Every row gives one point. Each copy is the shape, with its points in the same order, stretched, turned, moved and blurred by noise. Is it also mirrored, or only turned?

Shape:
[[-3.4 -5.3]
 [-6.4  0.7]
 [ 4.2 -1.0]
 [ 0.6 -5.3]
 [-7.9  1.4]
 [ 2.8  4.8]
 [-5.4 -3.1]]
Copy 1:
[[ 0.0  6.6]
 [ 5.1  3.9]
 [-3.1  1.1]
 [-2.6  5.1]
 [ 6.2  4.2]
 [ 0.7 -2.0]
 [ 2.7  5.9]]
Copy 1 is: only turned
Copy 2:
[[ 4.1 -1.2]
 [ 0.4 -3.9]
 [-1.3  5.0]
 [ 2.9  2.3]
 [ 0.2 -5.0]
 [-5.5  3.5]
 [ 3.1 -2.8]]
Copy 2 is: only turned
Copy 3, 7 rows:
[[-3.4  4.8]
 [-5.6  0.1]
 [ 3.0  1.1]
 [ 0.1  4.7]
 [-6.8 -0.5]
 [ 1.7 -3.4]
 [-4.7  2.9]]
Copy 3 is: mirrored
Copy 4 (7 x 2):
[[-1.1 -5.6]
 [ 4.4 -5.4]
 [-1.6  0.9]
 [-3.1 -3.1]
 [ 5.5 -6.4]
 [ 3.2  0.7]
 [ 0.8 -6.3]]
Copy 4 is: mirrored

Shape (7 x 2):
[[ 4.6  1.8]
 [-0.6 -2.8]
 [-1.1 -4.8]
 [ 6.8  3.8]
 [ 4.5  5.2]
 [ 1.2 -5.6]
 [ 4.5  5.9]]
Copy 1:
[[ 2.6 -1.0]
 [ 0.0  3.8]
 [ 0.6  4.5]
 [ 3.4 -2.5]
 [ 1.9 -2.6]
 [ 3.1  4.1]
 [ 1.4 -3.0]]
Copy 1 is: mirrored
Copy 2, 7 rows:
[[ 6.0  0.5]
 [-0.6 -1.4]
 [-1.6 -1.9]
 [ 8.9  1.2]
 [ 7.3  3.1]
 [-0.3 -3.3]
 [ 7.2  4.1]]
Copy 2 is: only turned
Copy 3, 7 rows:
[[ 1.4 -5.0]
 [ 2.9  0.1]
 [ 4.2  1.5]
 [ 0.8 -7.7]
 [-1.3 -6.6]
 [ 5.8  0.1]
 [-2.0 -7.0]]
Copy 3 is: mirrored
Copy 4, 7 rows:
[[ 0.4  3.6]
 [ 3.2 -2.6]
 [ 4.9 -3.2]
 [-0.3  5.9]
 [-2.2  4.5]
 [ 6.3 -1.3]
 [-3.3  3.9]]
Copy 4 is: only turned

Shape:
[[ -2.8   2.1   6.3]
 [  4.7  -1.9  -1.1]
 [ -3.6  -2.2  -5.6]
 [ -3.8   2.7   2.3]
 [  4.4 -10.0  -1.1]
 [ -2.7   4.2   0.2]
 [  2.7  -4.9   3.5]
 [ -7.1  -4.4   0.0]
 [ -2.1   3.5   0.5]]
Copy 1 (9 x 3):
[[ 7.5  6.2 -3.7]
 [-1.9  0.6  2.2]
 [-2.3 -8.6 -2.6]
 [ 5.8  0.5 -3.6]
 [-7.2  2.3  0.9]
 [ 5.5 -2.2 -2.4]
 [-1.1  6.2 -1.0]
 [ 0.9 -1.6 -6.7]
 [ 4.6 -2.0 -1.7]]
Copy 1 is: only turned
Copy 2:
[[ 1.2  4.7 -3.1]
 [ 1.4 -3.9 -1.6]
 [-5.0 -3.5  1.5]
 [ 0.0  2.8 -0.2]
 [-3.1 -7.8 -5.0]
 [ 1.9  2.1  1.5]
 [-0.9 -2.2 -5.3]
 [-8.5 -1.6 -1.0]
 [ 1.1  1.7  1.3]]
Copy 2 is: mirrored
Copy 3 (9 x 3):
[[ 0.9 -3.9 -2.9]
 [ 2.1  3.1 -1.4]
 [-0.6 -0.5  8.3]
 [ 1.4 -4.3  2.5]
 [-3.1  7.3 -4.1]
 [ 3.3 -3.8  4.1]
 [-1.2  2.8 -5.8]
 [-4.1 -2.2  4.6]
 [ 2.8 -3.5  3.4]]
Copy 3 is: only turned
Copy 4:
[[-4.7  3.3  4.3]
 [ 0.9 -7.0 -0.7]
 [ 4.8  1.5  2.8]
 [-2.6  2.6  6.5]
 [ 4.4 -3.4 -7.7]
 [-1.2  0.0  6.7]
 [ 0.0 -1.5 -3.1]
 [ 2.5  8.4  1.5]
 [-1.6 -0.8  6.6]]
Copy 4 is: only turned

Shape (6 x 3):
[[-1.0 -2.5 -3.6]
 [ 4.6 -3.1  2.5]
 [ 3.2 -1.0 -3.0]
 [-5.6 -2.7  9.0]
 [ 5.0 -0.8 -0.8]
 [-1.4  0.8  2.1]]
Copy 1 (6 x 3):
[[-3.9 -0.8 -3.2]
 [ 1.5  2.6 -5.3]
 [ 0.6 -2.1 -4.3]
 [-6.9 10.2  1.9]
 [ 2.4 -1.2 -4.7]
 [-2.3  1.9  0.7]]
Copy 1 is: mirrored
Copy 2, 6 rows:
[[-2.8 -0.8 -1.8]
 [-2.8  4.1  0.9]
 [-3.7  0.4  1.2]
 [ 3.5  4.1 -4.7]
 [-3.5  2.1  2.4]
 [ 0.6  1.2 -0.1]]
Copy 2 is: only turned
Copy 3, 6 rows:
[[-4.5 -1.1  2.5]
 [ 2.9 -7.0 -2.8]
 [-5.0 -2.9 -0.8]
 [17.2  0.2  2.1]
 [-2.2 -3.5 -3.8]
 [ 4.1  3.3  0.4]]
Copy 3 is: only turned
Copy 4:
[[ 0.8  5.9 -0.2]
 [ 4.2 -1.1  5.3]
 [-0.6  2.5  2.8]
 [10.2 -2.8 -3.5]
 [-0.1 -0.2  4.5]
 [ 1.7 -0.9 -1.5]]
Copy 4 is: only turned

Shape (9 x 4):
[[ 0.8  2.6 -0.6  2.5]
 [-3.0  5.9  2.5  4.0]
 [ 3.9  1.6 -0.6  2.9]
 [ 4.4 -1.6  0.7 -0.9]
 [-7.6 -4.6  1.6 -3.7]
 [ 3.1  0.6  0.2  6.2]
 [ 0.6 -6.4 -0.1 -5.1]
 [-1.0  1.9 -3.3  3.8]
 [ 1.4  4.4 -0.9  2.6]]
Copy 1, 9 rows:
[[  2.9   2.4   2.4  -2.8]
 [ -3.9   2.7   8.6  -7.0]
 [  4.9   4.9  -0.8  -3.1]
 [  2.8   2.0  -4.8   2.1]
 [ -7.1 -13.7  -1.3   2.4]
 [  4.3   5.1  -2.1  -8.1]
 [  0.7  -7.4  -8.3   6.8]
 [  5.3  -1.1   3.1  -5.1]
 [  3.3   4.2   5.0  -3.2]]
Copy 1 is: only turned
Copy 2 (9 x 4):
[[ -5.0  -2.4   3.3  -2.8]
 [ -5.5  -5.9   0.2  -7.8]
 [ -6.6   1.1   4.0  -2.3]
 [ -4.7   4.9   1.3  -1.8]
 [  3.2  -3.4  -8.5   3.7]
 [-10.4  -0.2   1.6  -0.5]
 [  1.7   5.3  -3.1   4.2]
 [ -3.6  -4.8   4.3   1.9]
 [ -4.9  -2.3   5.1  -5.1]]
Copy 2 is: mirrored
Copy 3 (9 x 4):
[[-1.4  2.1  3.2 -2.0]
 [ 1.3  0.2  7.5 -4.5]
 [-2.6  2.7  2.6  0.0]
 [-0.6  2.1 -0.4  2.4]
 [ 3.1 -3.6 -1.2 -3.4]
 [-3.9  0.5  4.8 -0.9]
 [ 0.6  0.2 -4.8  1.7]
 [-3.9  2.0  2.3 -4.4]
 [-1.5  3.3  3.5 -2.2]]
Copy 3 is: only turned
Copy 4:
[[ 1.9 -1.1  1.9  3.1]
 [-0.4  4.5  2.0  5.3]
 [ 5.1 -1.3  1.9  2.5]
 [ 4.1  0.0 -0.9 -0.2]
 [-9.6  2.9 -2.0 -4.0]
 [ 4.2 -2.6  4.7  1.7]
 [-1.7 -1.5 -2.3 -3.8]
 [-0.3 -5.5  3.9  2.6]
 [ 3.0 -0.9  1.6  4.6]]
Copy 4 is: only turned

Shape:
[[-3.2 -0.8  1.0 -4.3]
 [ 0.3  1.3 -3.9  3.7]
 [ 2.9  3.4  0.8  1.8]
 [-0.2 -4.9 -6.1 -4.4]
 [-2.4 -8.7 -1.4 -3.3]
 [-0.7 -0.2 -1.0  5.6]
 [-1.0  2.9  2.1 -1.8]
 [ 1.1 -3.1  2.8  0.4]]
Copy 1 (8 x 4):
[[-0.8  0.3 -4.4 -3.0]
 [-2.8  2.3  2.8  5.4]
 [ 2.3 -0.3  4.7  1.5]
 [-1.1  0.8 -9.2  5.6]
 [-2.4  4.7 -9.1  1.7]
 [-2.8  4.1  3.9  3.0]
 [ 0.5 -0.9  1.2 -2.7]
 [ 1.3  3.2  0.3 -0.5]]
Copy 1 is: mirrored
Copy 2, 8 rows:
[[ -9.2   1.7   0.5  -2.4]
 [  6.7   0.8   3.2   1.2]
 [  4.7  -2.9  -2.1  -3.6]
 [ -6.0   0.2   7.5   3.9]
 [-10.3   1.0   5.1   7.5]
 [  6.1   2.6   0.9   3.1]
 [ -2.3   0.7  -1.8  -5.1]
 [ -3.7  -1.8  -1.8   2.4]]
Copy 2 is: mirrored
Copy 3:
[[ -0.3  -0.9  -1.6  -4.6]
 [  1.2  -7.9  -3.3   3.9]
 [  4.9  -2.3   2.8   3.7]
 [  1.7  -8.9  -6.9  -9.8]
 [ -4.3  -9.3  -0.7 -11.9]
 [ -2.7  -7.9   1.0   4.0]
 [  3.0   0.6   0.7   1.0]
 [ -0.1  -4.6   5.4  -4.4]]
Copy 3 is: only turned
Copy 4 (8 x 4):
[[ 0.6 -0.2 -0.3 -4.9]
 [-6.0 -2.0 -0.2  0.7]
 [-1.1 -2.3 -3.3  2.1]
 [-4.3  5.6 -1.8 -2.5]
 [ 2.1  5.5  4.3 -2.6]
 [-2.9 -4.1  4.0  0.6]
 [ 0.1 -2.3 -2.5 -2.3]
 [ 4.0  1.1  1.3  1.0]]
Copy 4 is: mirrored

Shape, 11 rows:
[[ 2.6 -3.7 -2.0 -4.8 -5.6 -3.6]
 [-3.5 -5.3 -1.4 -5.1 -4.1 -2.9]
 [ 4.0  4.4 -0.8  2.5 -0.7 -0.1]
 [-3.1  2.4  0.3  2.9  1.8  4.7]
 [ 0.8 -8.5  0.1 -5.2 -3.6  3.1]
 [-5.3 -2.8 -3.1 -5.6 -2.3 -3.2]
 [ 1.2  3.0 -0.1  5.0 -2.5 -0.6]
 [ 0.4 -0.1  1.2  2.2 -1.2 -1.9]
 [-3.3  3.4  1.4 -2.4  3.6 -2.0]
 [-1.4 -0.5 -3.8  2.1  4.1  2.8]
 [-3.1  6.6 -1.6  2.0  1.9  5.5]]
Copy 1, 11 rows:
[[  0.2  -3.9   5.1   1.6   3.7  -3.0]
 [  2.9   0.6   6.0   2.8   1.9  -6.2]
 [ -3.6  -1.4  -0.5  -1.7  -2.6   5.9]
 [ -0.8   6.3   0.0  -3.5  -3.7   0.1]
 [ -1.2  -1.2   3.7  -1.1   4.9 -10.4]
 [  3.0   4.0   7.9   3.7   2.1  -4.4]
 [  0.4  -0.4  -2.2  -2.6  -4.8   4.6]
 [ -0.4  -1.4  -1.3  -0.1  -3.6   1.2]
 [ -1.9   4.0   3.9   3.5  -4.2   1.3]
 [ -2.2   5.9  -2.0  -1.7   0.8   0.8]
 [ -1.7   9.1   3.0  -4.3  -3.5   3.6]]
Copy 1 is: only turned
Copy 2:
[[  2.9  -4.6  -6.1   0.9   6.2  -3.2]
 [  0.1  -9.6  -3.1  -1.7   7.0  -5.1]
 [  5.0   7.6  -0.1   2.8  -0.7   2.1]
 [ -0.2   2.4   4.2   0.2  -1.6   0.3]
 [ -3.7  -6.4  -6.3  -2.4   6.9  -5.3]
 [  1.2 -11.3  -1.1  -2.7   4.0  -3.9]
 [  3.7   7.3   2.2   5.5   1.4  -1.3]
 [  2.8   3.7   0.0   1.1   4.0  -2.2]
 [  4.1  -1.9   1.7  -4.9   1.2   3.2]
 [ -0.2   0.8   1.4  -3.8  -3.9  -3.0]
 [  1.4   2.4   5.6   1.3  -5.1   3.6]]
Copy 2 is: only turned
Copy 3 (11 x 6):
[[ 1.8 -3.4  1.0 12.1  0.5 -1.3]
 [-2.3 -6.1  1.6  9.0  4.9 -4.1]
 [ 1.5  5.0 -0.7  3.1 -6.6  2.0]
 [-0.2  5.5 -0.1 -4.0 -1.9 -2.9]
 [ 6.0 -3.0  6.3  6.0  4.3 -3.5]
 [-4.0 -3.8 -3.7  7.4  4.1 -5.9]
 [-4.0  3.8  1.8  3.1 -4.5  0.9]
 [-2.2 -0.8  1.6  3.3 -3.6  0.9]
 [-1.0 -2.0 -5.6 -0.1 -1.8 -4.3]
 [ 0.0  7.5 -3.1 -4.9  1.1  0.9]
 [-0.4  8.9 -3.9 -2.8 -2.6 -4.3]]
Copy 3 is: mirrored
Copy 4, 11 rows:
[[-0.1  8.5  3.8 -3.6  4.6  8.3]
 [-3.6  6.2  4.6  1.2  6.0  6.8]
 [ 3.3  0.3 -2.0 -1.4 -3.6  1.8]
 [-2.0 -4.2  0.0  3.6 -3.5 -3.0]
 [-5.4  4.1  6.5 -6.8  3.5  6.6]
 [-4.5  7.6  4.6  5.4  3.8  5.9]
 [ 3.4 -3.8 -2.7  0.2 -1.4  2.9]
 [-0.2 -1.0 -2.6 -1.1  2.1  2.4]
 [-5.1  3.2 -4.0  5.1 -0.4 -3.3]
 [-7.4  0.4  1.3  4.4 -3.9  3.6]
 [ 0.7 -3.7 -0.9  6.1 -6.8 -3.6]]
Copy 4 is: mirrored
